Each row is a point. Any point is a mix of the corners, with weights that add up to 1. It lies inside the corners' shape when no weight is negative. Is each point inside? If not, which corners have a negative weight?

Corners:
(1): [  2   8 -50]
(2): [-15 -82  63]
(3): [ 66  54 -53]
(4): [ 8 16 53]
Points:
[ 38  15 -42] -> outside (4)
[ -6 -46  24] -> inside
[ -4 -47  32] -> inside
[ -3 -30  10] -> inside

Corners:
(1): [ 56  50  37  33 -93  -4]
(2): [ 43   0  74   9  72 -22]
(3): [-47 -50 -67 -14  88 -72]
(4): [-25 -37  68  15  48 -15]
(5): [-20  53  62   6 -38  33]
(6): [-36 -47 -42 -80  21  12]
(7): [-49   3 -39  59 -16  35]
Points:
[-2  1 19 -5 -6 12] -> outside (3)
[  9  15  29  32  -4 -17] -> outside (6)
[-29 -18  17   9  19   4] -> inside
[-32 -13   3 -14   8   1] -> outside (2)
[-16 -37  26 -39  86 -33] -> outside (1, 7)

Corners:
(1): [ 15 -51   2 -20   4  21 -50 -31]
(2): [-48 -47  89 -34  87 -31  45  91]
(3): [ 52 -64 -39   7 -28  31 -37  27]
(4): [-28 -37  82 -23   0   0  36  45]
(5): [ 25 102  93  -9   9  -7 -19 -21]
(6): [ 63 -23 -32  29 -20  26  26 -50]
(7): [ 13 -52 -48  43  13  24 -53 -37]
(8): [-23  -7 -36 -19  -4  67  42 -48]
(9): [ -20  -81   -8   14   53 -105  -68   23]
Points:
[ 12 -11  33  -5  15  16  22  27] -> outside (1, 9)
[  8 -37 -14   5  14  13 -18  -6] -> outside (4)
[ 24   8  29  -7  -7  26  27 -13] -> outside (7, 9)
[-10   1  99 -18   5  14  35  16] -> outside (3, 8, 9)
[  5 -76   0   7  21  -7 -18  27] -> outside (5, 8)

Corners:
(1): [ 90  -8  29 -56   1  89  35  77  32  75  57]
(2): [103 -53  67 -57 -35  98 -18  52  43  34  26]
(3): [-15  33   7  12  59  29   5 -41  42 -74 -40]
(4): [-67 -14 -34 -53  26 -77  36  46 -28 -14 -13]
(5): [ 25 -62 -66  38   7  63  -9 -17   9 -44 -28]
(6): [ 16  -2 -23  42 -31  66  64 -16 -50  42  17]
(7): [ 61 -24  38  32  54  70 -47  11  29  25  21]
(8): [-53  38  20 -37  14  -2  21 112   7  20  25]
(9): [-49 -10 -17 -47  74 -31 -64 -60  -1 -30  27]
(10): [ 18   4 -13  82   0 -66 -47  21  35 -79 -17]
(11): [-30 -46 -35  19 -13 -52   9 -19  35 -68  29]
(12): [ 15  13 -11  44  20  47  23  81 -55 -30  22]
Points:
[  7  12   0  15  16  26  11  28 -22  -1  14] -> outside (5, 11)
[  1  -2  -1   9  18   1  -5  12   6 -21  12] -> outside (5)
[ 22 -18  -3  23  21  12 -18   0  16 -24   7] -> outside (8)
[  1 -23 -22  13  32  22 -21   7  10 -39 -19] -> outside (1, 6, 11)

Corners:
(1): [ 31  18  34 -15  37  30 -23  -5 -47  30 -39 -19]
(2): [-47 -44 -53  23  16 -37  27   5  44 -36  -3   4]
(3): [ 29   7  -9  39  14 -16  38  33  34   6  54  39]
(4): [-31   8 -93  89  21  49 -22 -76 -50 -20 -48  -1]
(5): [ 34  14 -33  43  -6 -62  33 -57  -6 -35 -25   2]
(6): [-45   3   6 -28   3  11 -19  10  25 -26  94  46]
(7): [ 39   6  55 -25 -20  23 -30   2 -34  24 -46   8]
(8): [-11 -21  38  27   4  11  32  61   7  15   8 -34]
(9): [ 58 -32  50 -45 -19  12  17 -24   9  56  -8  30]
(10): [-25 -27 -20  36 -12  -2 -23  26  14   9  48 -26]
(11): [  41   16   42  -37    2   -1    7   -4   49  -16 -121  -47]
(12): [-47  22 -14 -48  20  40 -18  71  -7 -46  64  -2]
(13): [-42  66 -29  -1  -2  36 -12 -30 -26  37 -10  -3]
Points:
[  3  18 -19  18  -1  -8   7 -27 -10  -4 -16   1] -> inside
[-11  -4 -10  13  -4   0  -1   6   8  -4  10  -4] -> outside (1)
[-8 -5  2 -6  3 15 -4 14  7  6 14  3] -> outside (5)
[ -2   0   8 -10   9   2   0  14   5   1   2  -1] -> outside (4)
[-8 -2  6  2  4 16 -3 20  5  8  9 -3] -> outside (5)
[-23  -3 -12   6   2   8  -4  -3  -6  -1   7   0] -> outside (3, 11)

Corners:
(1): [ 20  46  11 -55  20 -13  30 -15  -7   8 -25  21  -7  37   5 -37 -48   3]
(2): [ 14 -65  15   2  -1 -28   0 -25  -6  19   6  30 -44   4   4   4  -1 -15]
(3): [-32  26 -14  -8  30 -51 -21 -38   8 -33 -14 -58 -33  -7  20  89  36 -49]
(4): [-39  14 -24  24 -15 -24   5   9   1  12  27 -52   8  49   8  10  42  49]
(5): [-13  10 -36  -9  45 -10   9 -40  15  -4 -19 -33 -12  39 -12  33 -27  19]
(6): [  6 -69 -21 -29  25 -19  12  -4  48  11  -3  19   6 -24 -22 -42 -67  19]
(7): [ 19 -52  53  48 -21 -20 -16  30 -35   2 -42  59   8  51 -46 -32  15 -76]
(8): [ -3  -2 -19   7  19  23 -14 -39 -14 -10  14  -6   9  31  49   1 -21   5]
(9): [  36 -121   42   10  -17  -14   -7   38  -42   16    7   -2   11  -43
  -22   21   -2   -3]
(10): [ 17  -7   7  -8   4 -15 -25  -2 -23  28  12  40  27 -14 -38  14  47 -10]
(11): [ 19 -55 -31  36 -17  40  14 -30  21 -50 -34 -17  37   7   2 -27  16  31]
(12): [ 17   9   7  -9   2  34  12  38  57  27 -12  39  28  51  -6  -5 -27  37]
(13): [ 70 -59  10   3 -11  -6 -24  32   3   6 -39 -46  18   4 -35 -31  29 -33]
(14): [ -9  13 -25 -14 -14  18 -10  30  15   0  -3 -77 -28 -10  14 -16 -27  69]
(15): [ -7 -55 -31  -5 -33  13  -3 -12   2  22 -14 -20  13 -14  -1  21  20 -20]
(16): [ 23   4   0  27 -34  29 -10 -12 -24 -32  21  -4   8  19 -35  10  14 -50]
(17): [  5 -72  71  66  -3  23   1 -36 -36  15  48  35 -14   9 -24 -11  10 -40]
(18): [ 36 -16   0  34  -7 -40 -23   0  -7   5 -20 -12   6   1 -15  39 -15 -52]
(19): [ 25 -43 -37  46  -8  47  28  50   4   6  15 -22  47  22  -2 -12  49  33]
Points:
[ 15 -12   3   0  -1  -9  -7  10  -2   1  -9   6  19  15  -8   9   5 -29] -> outside (2, 5, 11, 14, 17)
[  9 -50  15  21 -11 -10 -11   4  -6   6  -4  -3   1   1 -24   8  13 -16] -> outside (1, 8, 19)
[ 11 -17  -6  11  -2  -5  -1   0   4   4  -8  -2   6  18 -10  -1   0 -10] -> outside (9)
[ 10 -25 -10  -4   0   1   4   4   5  -2 -12  -8   8   9  -4  -5   1   8] -> outside (17, 18)

Corners:
(1): [-35 -42  62 -52   2 -46  51  42 -38  -7  47  17   6 -18  -7 121  28  48
  18 -31]
(2): [-48 -27  78  -9 -13  45  20   8  33   9  19 -52  52  66  39  46  23  15
  68 -50]
(3): [ 36   6  12 -28  23  23   3 -74 -25 -33 -61  -7   3 -42  -3 -13  45 -15
 -11  -3]
(4): [-27 -72  98 -40  -2 -94   6 -47 -18  53  18  47 -33  14  14  35  -7  20
  80  35]
(5): [ 68  -1  46  68  61  22  37 107 -25 -17 -19  45  27  43  62  29 -43  18
  45  10]
(6): [ 12   7  25  41  30 -12   9   1  36 -48 -30 -33 102   9  36   6 -48  57
  99 -39]
(7): [-43  24  94  42 -18 -28 -29  94  16 -18 -28 -63   7  23  10  -1 -33  64
  30  41]
(8): [-68  -1 -18 -64 -28 -61  13 -46 -32  59  -5 -32 -27 -71 -10 -67  44 -70
  24 -18]
(9): [  4  16 -34 -56 -17 -27  36  -2  24 -41  -5 -43  28   1   0 -74  32 -19
 -30  -8]
(10): [ -8 -39 -45 -42   8  23  51  38 -85  -8  14   9 -28 -32 -44  34 -46 -61
 -72 -46]
(11): [-26 -24 -26 -46  28  64   1  -5 -51   0  37   3   6  16  23  42   5 -48
  34   4]
(12): [  1 -11  -4 -16  50  40 -19  13   9  19  31   8  21 -39  54  -9 -56  -3
  34 -61]
(13): [-14 -38  40 -49 -88   1  43 -34  51  77  33  29  48 -42  50  27 -17   7
  28 -73]
(14): [-25 -23  -2  -3  -8 -71  16  39 -38  34   6  35  51 -47  32 -69  17 -74
 -96  61]
(15): [-30 -13  15 -17  20 -11 -28  50  38 -37  11  31   8  33   9   1   3 -36
  40  -3]
(16): [ 66  26 -68  42  20  48 -20 -21 106  -3  85  -9 103  -7  18 -53  12 -79
 -23  16]
(17): [ 26  22  24  30   9 -41 -25 -12 -29 -47  31 -26  39  33  21  27 -31  31
  58 -50]
(18): [ 32   5  20  92 -12 -12 -11   1 -15  41  -6  -6  37  18  12 -71   1  85
 -26  67]
(19): [-59  -9  53 -16 -18 -44  31 -40  55   8 -26 -27 -38 -16  44  53  26  37
  31  -6]
(20): [  7  72  -7 -19  49  51  31   8  57  23   6 -26  20  73 -54  84  -8  19
  22 -39]
(21): [ 24 -53 -77 -28 -14 -48 -47 -59  16  57   7   3 -21 -10  23 -18  61 -56
 -55  30]
Points:
[  4   1  -5  -3   9   4   3   1  10   1  12  -8  31   0  15   1   4 -15
   5  -7] -> outside (4)
[-10  -3  24   5  -2 -17   3  25  -8  -2   4 -14  18   2  10   3 -11   8
   5   0] -> inside
[  2 -12   6  -6   6  -5  18  -2   7  20   7   7  24  -1  15   3   5  -3
   3  -1] -> outside (7, 17)
[ -7 -16  -1 -18   6   0  13   6  -1  12   9  -1  12  -5   9   8   1 -16
  -2  -9] -> outside (17)
[-3 -6 25  6 17 -4  4 14  3 -7  2 -8 15 12 21 17 -6 14 21  0] -> outside (8, 13)
[-29 -19  22 -39   3 -17  15   1 -11   9  -7  -2  -4 -11  11  16   5 -14
  23 -12] -> outside (16, 17, 18)

Corners:
(1): [ 42  36 -23  18   1  11 -30 -11  54  31 -16 -47 -35 -17  -2  33  17  10
  31 -17]
(2): [-29  -3 -49 -12 -37 -37  -4 -24 -16 -48  -2 -34  48 -56 -70  -6  17   4
 -25 -23]
(3): [ 24  30  11 -48  18  30  45  31  19  -2 -13 -13 -13  52  43  32  -4   7
 -43 -29]
(4): [ 30  49   1  13  -8  13  50  -4  10   1  -5 -30  92  54  51  22  34 -13
 -39   3]
(5): [ 57 -43  28 -33  -4 -43 -10 -35 -18 -35  10  -6 -28  74  19 -44  16  33
 -30  70]
(6): [ -27   14  -57  -31   14   46   19  -10   48 -121   -8  -25  -28  -22
   37    4   45   19  -35  -10]
(7): [ 42  28 -40 -14  20   1 -53 102   6  47 -14 -58 -32  -3 -50   2  -5   0
  23  12]
(8): [  23   27  -57  -32  -34 -120  -16  -27  -21   34  -16  -25    0  -72
  -38   -9  -32  -48  -25    1]
(9): [ 52 -22  -1 -47  44 -35 -13 -11 -18  36 -31 -13 -42 -22   1  27  -1 -26
 -17  22]
(10): [-50  33  29 -69  32   3   3  -5   4   8   4 -20 -13 -28  18  17  10  -4
 -46   1]
(11): [  1   0  12 -18 -16  34 -12 -19   9 -47  14  -6 -14 -27  35   5  28 -11
 -46 -16]
(12): [-39  14 -65 -28  23  10  -8 -25  22   4  39  10 -32 -34 -98  22   2 -17
 -38 -11]
(13): [-15  27 -10   0  20  48 -17   9  22 -73   5   3 -33  12  34  28 -23  -7
  11 -21]
(14): [-88 -20 -29   5 -39  23 -20 -20   3 -17  49  -7   0 -43 -32 -10  35  12
 -47   0]
(15): [ 39  30  -8  27  -2  14  37 -31  35 -35 -36 -89 -15  60  34 -65  -2  14
 -23 -38]
(16): [ 19  14  10 -79  29  28 -46  11  13 -46   6  -4 -49  98  25  19  19 -90
  84  25]
(17): [ 26  21  -7  10  -9  17  45  43   4 -13  23  -5 -30 -33  -3  -2   6  10
  10  -5]
(18): [  17   44  -55   14  -16  -12  -14    4   28  -37  -16 -110  -42  -21
  -38   30   24  -14   35   -2]
(19): [ 41  27 -18  37  -2 -69  40  -1  48  33  17 -35  20 -18 -40  11  -5 -17
 -31  -1]
(20): [ 40  20  14 -25  18  41  77 -24  48 -66 -70 -25 -46  63  25  -9 -14  19
 -46  30]
(21): [ 59  20   4   4  34 -35 -27 -17  14  -4 -64 -11 -43  85  16   3  85  18
 -32  23]
Points:
[ 30  23  -9 -21  11  -9  -8   4  16 -13 -19 -38 -12  17  20  14  15  -8
  -8  -4] -> outside (12, 14, 17, 20)
[ 32  15  -9 -11   2   5   4   8  15 -36  -9 -31 -22  35  22   2  16 -11
  -3  13] -> outside (1, 2, 10, 12)
[-15  18 -12 -24  11  39   7  11  19 -50   4   0 -11  20  12  13  24  13
 -14   6] -> outside (8, 9, 11, 15, 18, 19)
[  7  27  -6 -19   7  -4  10 -15  17   6  -5 -28 -20   1  -3  15  14 -17
 -24  -5] -> outside (2, 5, 6, 7, 13)
[ 10  13 -16 -18   5  -2   5  -4  12 -28  -9 -24 -15   9  -1   2  13  -3
 -21   0] -> outside (1)
[ 11  17 -16  -9   2   1   7   0  14 -17 -10 -27 -13  -1  -1   4   6   4
 -25  -1] -> outside (16)
[ 28  11  -4  -9   6  15  15  -6  24 -42 -23 -30 -22  35  16  -2  19   7
 -15   7] -> outside (8, 10, 12)

Corners:
(1): [ -36   -7   66   18   61   43  -58   13   -3  -21   38   39   20   33
   -6   63   21  -24  -17 -116]
(2): [ 45   0  -3 -16   7 -21   9  -2  55  81  -2 -17  29  19 -22  -6  79  -6
   5  -3]
(3): [ 31  32 -43 -39 -10 -62   9  39  17  12 -42 -10  53  26  -5   8  25  45
 -20  22]
(4): [ 29  46 -26  21  29 -44  -8 -68 -28  14 -25  41  41  40 -17 -25  32  48
  -7  94]
(5): [-84 -22 -16   9 121  37 -60  20  -2 -37 -18  35 -28  21  -3   8 -34 -77
 -27 -16]
(6): [  12   34  -16   11    8  -18  -14  -13  -55   -4   65   30  -37  -31
 -110   79   61  -37   11  -32]
(7): [-43   8  16  13 107   3 -16   0 -49  31  16  70 -20 -22  15  44  -9 -38
 -18 -42]
(8): [-66  14  35  48  -1  31 -42  54   3 -60 -63 -87 -46  76  34  -2 -61 -61
 -38  15]
(9): [ 25  40   3 -62 -15  -6  18 -15 -19  32 -16  20  18  17 -53  25  42 -47
  59   0]
(10): [  8  39 -13  -2  36 -10  47 -34  19 -12   3  15  66  12  13 -12  39  43
 -39  22]
(11): [ 25  49 -72 -32   7   3 -42 -34 -56  35  17  36   5 -23 -36  27  37 -41
  -2 -26]
(12): [ -92  -81   23   13   -1   60  -36   55  -17  -52  -51 -100  -55   48
   14   15  -59  -34  -22    8]
(13): [  3 -18  -9  26  58 -81  34 -58  31  -8   4 -23  55  52  12  -3  -4  31
   1  11]
(14): [-85 -94  23  49  -9  -4  -7  52  -6 -74 -57 -84 -65  93  50 -82 -96 -46
 -88  54]
(15): [-12  28 -21  26  42  23 -13   1 -23  50  24  72  31 -24 -70  40   4 -19
   7 -73]
(16): [  0  70 -10 -44 -58 -11 -31 -23  30  43 -22  28 -24  -6 -35  28  64   8
  16 -38]
(17): [ -34  -53    6   44  -33   19  -20   33   37  -66  -50  -62  -81  102
   55    0 -119  -34  -44   82]
(18): [ 24  15 -34 -13  70 -16  35 -12  24  19 -21  -6  -1  63   8 -69   0  61
  -8  14]
(19): [ 53   1  -6  31  64 -12 -63 -45 -26 -41  16  39   7 -77 -88  48  17 -38
  -1 -44]
(20): [-74   6  35  -6  -2   9 -61  66  12 -30  19 -50 -52  28   6  16 -99 -42
 -15  35]
(21): [  2  54 -55 -10 -69 -41  -2  15 -25  -8  -1   4  -8  -1  15 -17  41  12
  59  63]
Points:
[-20   4 -14  -2  43  -4 -18   7   5  -4 -14   7   0  24  -8   5   0 -18
 -13  -1] -> inside
[ -2   6   1  -5  30  -4 -15  -5  16  15 -13  -6  20  26 -14  -4  14  -4
 -14  -9] -> outside (6, 7, 17, 21)
[ -8  19  -1   1  13   5 -15   3 -15   4  -4   8  -3  12 -13  16   8 -15
  -6  -9] -> outside (5, 13)
[ -8  12   1  -1   5 -13 -16   5  -7  -6 -14 -18  -3  18 -10   9   6  -8
  -8   5] -> outside (5, 15, 17)
